Each wall is flat, endless, passes through zero and stands at right angles to its row. A trip goes straight from one point to another. Which walls does it cross, in order?

Walls:
(1): [-0.90 -7.04]
(2): [-0.42  1.43]
(3): [-1.61 -0.53]
(4): [2.79 2.56]
Trips:
[-1.97 -1.81] to [-1.32  1.75] => 2, 1, 4
[-0.48 -2.88] to [-1.04 -2.43] => none
[2.82 0.04] to [ 0.05 -1.41] => 1, 4, 3
[ 1.66 -2.32] to [-1.62 -0.12] => 3, 2
[0.24 0.25] to [-0.61  4.34] => none
[-1.16 -1.38] to [-0.89 -0.78] => none
[-2.50  2.88] to [-2.01  0.80] => 4
[ 0.18 -1.79] to [-1.14  0.87] => 2, 1

Walls:
(1): [ 2.48  5.71 -0.28 -0.38 -2.32  1.88  3.40 -2.63  0.22 -0.06 -0.14]
(2): [ 2.00  2.57  1.77  3.16  1.64 -2.82  1.05 -0.16 -3.42  2.77  1.11]
(3): [-3.52  3.27  2.37  1.12 -1.12  0.08  3.82 -0.76  0.60 -1.16  0.52]
(4): [ 2.01  0.57 -1.23  3.33 -1.72  2.97 -0.21 -2.07  1.10  4.56 -1.55]
(5): [-0.18  0.15  0.67  3.49  0.73 -0.72 -0.16  0.14 -0.94 -4.01  0.76]
(6): [-1.22 -4.15 -0.80 -0.42 -2.18 -0.48  3.06 -2.77  2.69 -3.17 -1.23]
(7): [ 2.22 -2.66  0.71 -0.67 -4.52  3.11 -3.14 -0.01  2.58  1.35 -1.27]
Trips:
[ 0.88  0.01  5.21 -0.30  1.42 -0.45 -1.47  0.02 -1.78 -2.80 -1.88] to [-0.44  5.10  0.17 -5.11  1.35  0.21 -0.70 -3.02  5.08  1.09 -3.31] => 1, 2, 5, 7, 4
[-1.45  3.58  0.25  0.93  0.78 -0.33  1.28 -0.66 -0.02  0.68  1.89] to [-4.41 -1.27 -0.25 -0.93  1.62 -0.51 -0.49  0.61 -0.44  1.38  2.64] => 4, 1, 5, 2
[-1.85  0.13  1.28  3.31  2.28  2.40 -3.58 -0.13 -2.65  0.63 -1.48] to [-1.27  0.89  0.44 -0.21  0.48  3.04 -1.87 -1.06 -0.97 -1.79 -0.66] => 7, 2, 3, 1, 4
[-1.29 -2.32  0.72  1.71 -0.91 -0.23  0.82  1.14  1.49 -1.88 -0.29] to [-0.32 -2.11  1.43 -1.27  0.77 -0.94 -5.73 -0.76  2.77 -0.86 -1.35] => 3, 5
[-3.04  0.58 -0.37 -1.22 -3.40  0.49 -1.44  1.43 -1.67  1.08  1.45] to [-0.35  0.15 -2.10 -2.38 -3.72  1.91  0.18 -4.01  0.39 -4.56 -1.19] => 1, 6, 5
[-4.94 -1.13  3.31  1.33 -1.60  2.12 -2.40  0.35  1.02  0.50 -0.60] to [-0.08  0.19 -4.68 -1.33 -0.16 -1.43 -3.39 -1.68  1.82 -1.87  2.82] => 4, 3
